Rows are points. The points of each table are mixes of a few directions, plus a little noise. Count the directions of each table, and those that both share. Where both have some left over, give the other angles between the two spaces (their principal angles), to ten degrees, smallest first.

First:
[[-0.03 -0.46]
 [-0.20 -1.99]
 [-0.27 -2.68]
 [ 0.54  5.11]]
Second (5 x 2):
[[-0.29 -2.52]
 [-0.19 -1.65]
 [ 0.62  5.97]
 [-0.04 -0.41]
 [-0.15 -1.43]]
Directions: first 1, second 1, shared 1

First, 7 rows:
[[-3.62  0.21  2.76 -2.47]
 [ 1.89 -0.18 -3.49  0.09]
 [-3.50  0.20  2.60 -2.43]
 [ 4.88 -0.24 -2.24  4.21]
 [-0.68  0.14  3.06  1.04]
 [ 1.32 -0.13 -2.21  0.18]
 [-0.31 -0.01 -0.48 -0.62]]
Second:
[[ 0.95 -0.11 -2.47 -0.38]
 [-0.51  0.06  1.33  0.21]
 [ 0.17 -0.02 -0.43 -0.07]
 [ 1.79 -0.22 -4.66 -0.72]
 [-3.23  0.41  8.45  1.31]
 [ 0.75 -0.09 -1.99 -0.31]
 [-1.29  0.16  3.36  0.52]
 [ 1.38 -0.17 -3.60 -0.56]]
Directions: first 2, second 1, shared 1

First:
[[ 3.71  1.16 -2.01  0.14 -6.35  0.78  1.34  0.45]
 [ 0.07 -2.00  1.01  1.23  1.80 -2.71  2.03  4.24]
 [ 1.09  0.02 -0.43  0.63 -1.62 -0.49  0.97  1.32]
 [-2.81  1.44  0.33  0.38  2.39  0.88 -1.87 -2.27]
 [-0.82 -0.70  0.65 -0.82  1.95  0.13 -0.70 -0.85]
 [-5.16  1.00  1.32  2.05  5.62 -0.84 -1.46 -0.24]
 [ 4.03 -1.01 -0.86 -3.50 -3.74  2.20 -0.33 -2.58]]
Second (8 x 8):
[[-0.78  2.42  0.99 -2.21  0.59  1.95 -1.35 -4.41]
 [ 0.43 -1.36  2.23 -1.97  2.47 -1.01  1.06  0.60]
 [ 0.39 -3.05 -3.77  3.43 -2.17 -0.26 -0.98  3.13]
 [-0.86  2.57 -3.58  2.61 -3.83  2.28 -2.15 -2.02]
 [ 0.38  3.58  1.84  2.04 -1.44 -2.87  4.13  3.68]
 [ 0.26 -4.47 -1.92 -0.35  1.02  0.92 -2.27 -0.02]
 [-0.31  0.38  0.45 -1.32  0.76  1.00 -0.94 -2.12]
 [ 0.55  0.03  3.68 -2.15  2.72 -2.06  2.55  1.16]]
Directions: first 3, second 3, shared 2; angles 80

First:
[[-1.08 -5.38  3.91 -2.10  2.66 -1.73 -0.43  0.12 -1.93  2.38 -1.31]
 [ 0.36  2.09  2.68  2.94 -0.94 -1.12  2.12 -1.56  2.01 -0.07  2.86]
 [-1.88  3.09  2.83  8.84 -2.57 -4.02  3.03  0.95  0.31  1.98 -4.45]
 [ 3.09  1.01 -2.19 -5.07 -0.53  0.60 -2.68  0.99 -1.33 -1.77 -2.36]
 [ 3.13  1.98 -0.01  1.23  0.72 -1.76 -2.07  0.33 -0.14 -1.02 -1.97]
 [ 0.01 -4.44  0.57  0.38 -0.23 -1.65  2.04  2.47  0.40  0.53 -0.92]
 [ 0.26  2.05 -0.35 -3.37 -1.40  1.63 -0.16 -1.07 -0.17 -0.65  1.20]
 [-1.20  0.49 -0.91 -1.16 -1.18  2.10  1.44 -0.89  1.15 -0.44  3.25]
 [-1.57 -1.15 -1.29 -1.49  0.77  2.22 -0.17 -0.66  0.13  0.04  2.18]
 [-1.14  0.30 -5.08  0.05  2.65  3.74 -3.29 -0.66 -0.27 -1.01  1.50]]
Second:
[[-0.64 -1.31 -1.20  0.77  0.25  0.54  0.52  0.63  0.51 -0.07  0.68]
 [ 0.36  0.70  0.63 -0.41 -0.12 -0.30 -0.28 -0.31 -0.27  0.04 -0.35]
 [ 0.97  1.90  1.75 -1.15 -0.35 -0.82 -0.76 -0.90 -0.78  0.12 -0.97]
 [ 1.47  2.91  2.65 -1.74 -0.55 -1.18 -1.15 -1.38 -1.16  0.18 -1.48]
 [-3.69 -7.32 -6.73  4.39  1.40  3.07  2.92  3.50  2.94 -0.44  3.77]
 [-0.36 -0.75 -0.67  0.42  0.13  0.30  0.26  0.35  0.30 -0.04  0.38]
 [-2.09 -4.17 -3.81  2.50  0.77  1.76  1.66  2.00  1.66 -0.25  2.14]
 [ 0.55  1.08  1.03 -0.65 -0.21 -0.47 -0.44 -0.52 -0.41  0.07 -0.57]
 [ 3.48  6.91  6.35 -4.14 -1.31 -2.88 -2.76 -3.29 -2.77  0.44 -3.55]]
Directions: first 6, second 1, shared 1

First, 10 rows:
[[ 0.89 -1.35  0.63 -1.45  0.74 -1.23 -0.24  0.87 -0.69 -0.45 -1.06  0.83
   0.09 -0.20]
 [-1.58 -2.57  0.93 -0.64 -4.25  3.68  3.63 -1.50  5.36  1.13  1.67 -2.77
  -3.17 -0.25]
 [-0.57  1.33 -0.37  1.41 -0.10 -1.29 -0.65  0.29 -1.86 -1.03 -1.58  0.82
   1.04 -0.95]
 [ 1.53 -0.39 -0.09 -1.25  3.45 -1.11 -1.36  1.01 -0.59 -0.27 -0.58  0.42
   1.13  1.43]
 [ 0.55  0.47 -0.29 -0.27  0.87  0.62 -0.50 -0.33  0.08  0.98  1.65 -0.20
  -0.02  1.02]
 [-2.93  0.93  1.05  2.36 -9.22 -1.59  1.84 -0.59 -4.56 -1.01 -1.76  3.14
  -1.82 -6.49]
 [-1.14  2.69 -0.71  2.55 -1.46 -1.04 -0.71 -0.35 -2.92 -0.64 -0.72  1.21
   0.94 -1.67]
 [ 1.86 -2.23  0.42 -2.48  4.37 -1.08 -0.88  1.55  1.18 -0.79 -1.61 -0.31
   0.90  1.96]
 [ 2.42 -0.26 -0.06 -2.72  0.53  3.43 -0.33 -1.78  1.47  4.99  8.21 -0.68
  -2.17  3.13]
 [-0.99  1.34 -1.49  2.51  5.05 -0.51 -0.83  0.72  2.45 -2.80 -4.38 -2.43
   3.03  2.07]]
Second (9 x 14):
[[ 1.76 -1.19  1.38 -1.90 -2.56  3.78  1.04  2.72 -1.95  1.32  4.09 -6.89
  -0.05  3.18]
 [ 0.50 -0.57  1.10 -2.03  2.20 -2.39 -1.75  1.90 -6.06 -4.95 -1.01  1.38
   3.91  0.16]
 [-0.09 -1.68 -1.01 -1.22  3.28 -0.14 -3.10 -2.31  1.43 -2.42 -0.65  2.72
   2.03 -0.78]
 [-0.14  1.63  0.06  2.39 -3.96 -0.72  1.40 -0.91  0.61  6.18 -0.55 -0.03
  -2.60 -2.52]
 [ 2.89 -0.74  0.24 -2.80  0.43  0.67 -1.34  1.30 -1.94  1.30  3.34  0.80
  -1.63  1.66]
 [ 0.22 -0.63 -2.16  0.94  1.71  2.01 -1.96  0.72  3.78 -1.90 -2.37 -1.59
  -0.56  1.11]
 [-2.49  1.41  0.61  2.67 -2.09 -1.88  2.10 -2.05  0.29  2.05 -1.97  0.78
   0.46 -2.97]
 [-0.36  0.29 -1.52  2.27 -0.66  1.16 -0.76  0.86  2.46 -0.07 -3.02 -2.34
  -0.53 -0.38]
 [-2.45  1.45  1.44 -0.21  1.84 -2.41  4.26 -2.18  0.97 -1.44  1.90  4.85
  -0.85  0.61]]
Directions: first 4, second 6, shared 2; angles 40, 90
